Each point is reached from the start by the listed moves, each made 0, 1 or 2 times, or once backwards (-1), plus a little noise. Is the number of moves made odd or even? Then give how often each move was made.

Moves:
(1): [28  8 -5]
(2): [-11  33  -2]
(3): [ 7  4 28]
Start: [ -6   0 -25]
Points:
[-30 -45 -45] => odd (-1, -1, -1)
[ 53 -21 -61] => even (2, -1, -1)
[-12  -4 -52] => odd (0, 0, -1)
[-47  61   4] => even (-1, 2, 1)
[ 28  81 -40] => even (2, 2, 0)

Moves:
(1): [21  1 -2  9  6]
(2): [-3 26 10 -1  1]
(3): [  6 -14  34  -9   5]
(4): [-7 -1 10 32  0]
Start: [-6  1  3  6 13]
Points:
[  5 -10 -33  55  12] => even (1, -1, -1, 1)
[ -4  16 -11  88  12] => even (1, 0, -1, 2)
[14 40 -2 95 21] => even (2, 1, -1, 2)
[38 41 54 13 30] => odd (2, 2, 1, 0)

Moves:
(1): [33 13  0  7 -5 -2 11  2  2  3  5]
(2): [-2 31  8 -2  2  7 -9  2 -4 -1 -5]
(3): [ 2 -8 26  3 -7  6  2  7 -1 -6 -8]
(4): [-3  2 -2 22 -6  9 -2  0  5  4  1]
(5): [  4  -3  10  11  38 -11  -9  -2  -5  11   4]
(6): [  6  -8  -3 -15  10  31   5 -10  10   7  -3]
(7): [ -7   3   1   3   2  -5  23 -14   0  -4   4]
(8): [ -4  -1 -11   1   8  13  16  36  -5  -3   3]
Start: [ -2   2   8 -12   0   4  20  -3   0 -18   4]
Points:
[ 45  -6  -1  -6  25 -70 -14 -25  -9  -1  21] => even (1, -1, -1, -1, 1, -1, -1, -1)
[ 64  95 -10 -40 -34  14  11  13  -2 -22   2] => even (2, 2, -1, -1, -1, 0, -1, 0)
[ 70 -11  73  57  -8 -42  23 -15   0 -12  10] => odd (2, -1, 2, 1, 1, -1, 0, -1)

Moves:
(1): [34 -2  1 -3 12 -5  8 -2 12 -2  3  6]
(2): [ -5  30  -2   4  -6  -5   5  -6   4 -15  -2   4]
(3): [  2  -2  34  -2   3  -5  -3 -11  -4  -3  -5   9]
(4): [ 2  1 -2 37  7 -7 -1 -9 -6  7  7 -7]
(5): [-7  2 -1 -4 26 10  0 -1 -2 -5 -2  3]
(6): [  9   3   3   0 -11  27   0  -5   0   1  -5  -1]
(7): [-6 -3 -3  7 -3  1 32  8 -3  7 -2 11]
(8): [ 0  4 11  9  1  2 -7 40  4 -1 -9  7]
(9): [-4 -1  5  5  0 -1 -1 -5 22  1 -1  1]
(10): [ 0 14  3 -9  2 -3 -7  1  2 27 -2 -6]
(11): [ 1  8  2 -3  2  6  3  6 -2  2 26  0]
Start: [  1   8 -11   3   9  -4 -18  -1   1   2  18  -7]
Points:
[-40  80  12  81  15  18  15 -24 -49 -10  41   1] => odd (-1, 2, 1, 2, 1, 1, 1, 0, -1, 0, 1)
[ -3  71   3 -51  78 -16 -17   0  65  26  34   7] => odd (1, 1, 0, -1, 2, -1, 0, 0, 2, 2, 1)
[-34  20 -18  33 -16 -11 -57  95  23 -22  65 -15] => odd (-1, 0, -1, 0, -1, -1, -1, 2, 1, -1, 2)
[ 36  48  38 -65 -32  40 -60  -6 -10  45  24 -22] => even (0, 0, 1, -1, -1, 2, -1, 0, -1, 2, 1)
[-29 -34  34 -14   1  72   5 -11  22 -11  -9  17] => odd (-1, -1, 1, -1, 1, 2, 1, 0, 2, -1, 0)
[ 64  34  16  57  71 -33 -27 -93  31 -17  42 -15] => even (2, 1, 1, 2, 1, 0, -1, -1, 1, 0, 0)
[ 74  36  67 -34  14 -41 -30  29   9 -60  62  32] => even (2, 1, 2, -1, -1, -1, -1, 1, -1, -1, 2)

Moves:
(1): [ 15   8   7  -7  -5  13 -14  -1   0  21   3   4  -3   3]
(2): [  3  22  -6  -2   3 -16   3   8   3  -7 -17   8   9  -1]
(3): [ -5   3  13  10  -3   1 -10 -11   1 -10 -17  -4  10 -12]
(4): [ 7  6  2  6  3 10 11 -2  5  5  0 10 -4 -5]
(5): [  2   4   5 -14  16   2  -4   4  10  -4   4 -11  -4 -14]
(6): [ -5  13 -12  -9 -11   7  12 -12 -11 -14  -9  -9   1   3]
(7): [ -3   6  16 -10   2 -19  19 -12   3   3  -1  -7  -4  -2]
(8): [  8  -7  10   1 -12   8   6  21   3   4  -4   3  -1   0]
(9): [ -8 -10  -1 -10  -5   1  -2  -1  21   3  -3   7  -4   0]
(10): [-18  14   0  -8   6  -2   4   3  -9  14  -9   1   3  -2]
(11): [ -7   9  -4   3 -10  10  -8  -8   0   0  32  -1   7 -12]
(12): [  2  -7  16 -13   6   6 -10  -5  -5 -10 -14  20  19  15]
Start: [ -6   6 -21   4   9 -10   0   0  -6  -9  15 -14   8 -18]
Points:
[-26  86  28 -12 -21 -40   9 -31 -35 -11 -23 -49  43 -49] => even (1, 1, 2, -1, 0, 1, 2, 1, -1, 1, 1, 0)
[-16 -17   9 -17  -7 -16  22  -2 -21 -27  24  31  47  21] => even (-1, 0, -1, 0, -1, 0, 1, 1, 0, 0, 1, 2)
[ 13  95  11 -56  34  -1  30 -68 -20 -12  55  14  43 -20] => odd (1, 1, -1, 2, 1, 1, 2, -1, -1, 0, 2, 2)
[  5  83 -25 -14  40  24 -18   5 -24 -13 -18 -26  24 -57] => even (1, 1, 1, 1, 2, 1, -1, 0, -1, 1, 0, 0)

Moves:
(1): [  5  -1  -2  -3   7   2  10  -2  -9 -11 -12   3  -7  -8 -21   5 -10  12
   6  -3]
(2): [ -7   0   3   3  17   3 -11   6  -6  -8   2   4  14  -3  -5   1   4   5
   9  -6]
(3): [  4   0  12   6  -2   0   0  -3  -5 -16  13   3   2   4   3  -9  -2   5
 -13  12]
(4): [  7  -9   2   8   1   5   1   1   7  -3 -10   1  -6  -3   9   4  11  -2
   2   6]
(5): [ -2 -12   7 -18  17  -9   9  -7  -3  -9   0   8   4   3  -1  -3  18 -11
 -14  -2]
(6): [ 0 -3  7  5  4 15  1 -6  6  2  1 15 -1  7 -2 -3  4 10 -6  7]
(7): [  5   1  -5   4   9   4   4 -16  -1   1  12  -2  -9 -29  -7   6  -6   8
  -4   6]
(8): [  1   3  -7   9 -19 -21   2  -3 -14   5 -10  12 -11 -11   5   0  11   9
  -7  -6]
(9): [ 26   8   7   6  -8   0  -1   8   3   8  12  -3  13  -7   1 -13 -10   8
   3  -4]
(10): [ -3  -3  -3   1   1   4   2   4   8   0 -10   2 -10  -5  12  -3 -10  -7
  -3  -3]
(11): [  5   0  -4  -3   0   4  -3  11   1   7   5  19  -2   3 -10  10   3  -4
  -5  13]
(12): [ -6   6   4   6   5 -11  14  -8 -13   4  -1   8  16   7  18  10  -1   5
   6  16]
(13): [ 11   4   9  -5   0   4  -1  -1  -7  10  -5 -18  -2  -4 -20   2   1  -8
 -12   7]
(14): [11 20  1  7 11 -5 -4 -1  3 15 -6  0  0  4 -1  3  7  0 -4 -4]
(15): [  6 -12   4   0  10   2   4   3   5  -6   4   5  10  -2   2  18  -1   0
   4  -3]
(16): [-10 -15   6  -4  -6 -14 -11  -3   0  12   0   3 -10   4 -11  -4   5  26
  16   7]
(17): [  9   3   6 -17  -6  14  -9 -12  19   6   7   1 -13 -12   8  -1   4  -6
  -3  -5]
(18): [ 2 -2  1 -7  5 12 -4 -7 -3  3  5  3 -1  9  6 -3  4  9 -7  7]
Start: [-13 -10   7 -18  11   3  -3  -3 -10  -3  -3 -10  -7   3  -2   2   7 -22
   4  -8]
Points:
[ 54   2  -4  12 -21  49 -13  22   8  -4  -7  83 -22 -74  74  12  -4   4
  15  -6] => odd (1, 2, 0, 2, -1, 0, 0, 2, 2, 2, 2, 1, -1, -1, 0, -1, 2, 1)
[ -7 -17  27 -19  24 -71  15 -79   5  20  12  61 -72 -60  53  54  49  13
  -9  49] => odd (0, -1, 2, 1, 1, -1, 2, 1, -1, 1, 1, 2, -1, 2, 1, 2, 2, -1)
[-24 -71   7 -76  95  42   0  34   9 -66 -41  14 -15  20 -39  49  -3 -50
  11 -31] => odd (2, 1, 0, 0, 1, -1, -1, -1, -1, 2, 1, -1, 0, 0, 2, 0, 0, 1)
[  5 -89  74 -64   2  93 -51   5  87 -25  36  58 -52  43  18 -29  59 -41
 -47  52] => even (-1, 0, 2, 2, 1, 2, -1, -1, 0, 1, 2, -1, 0, -1, 0, 1, 2, 0)
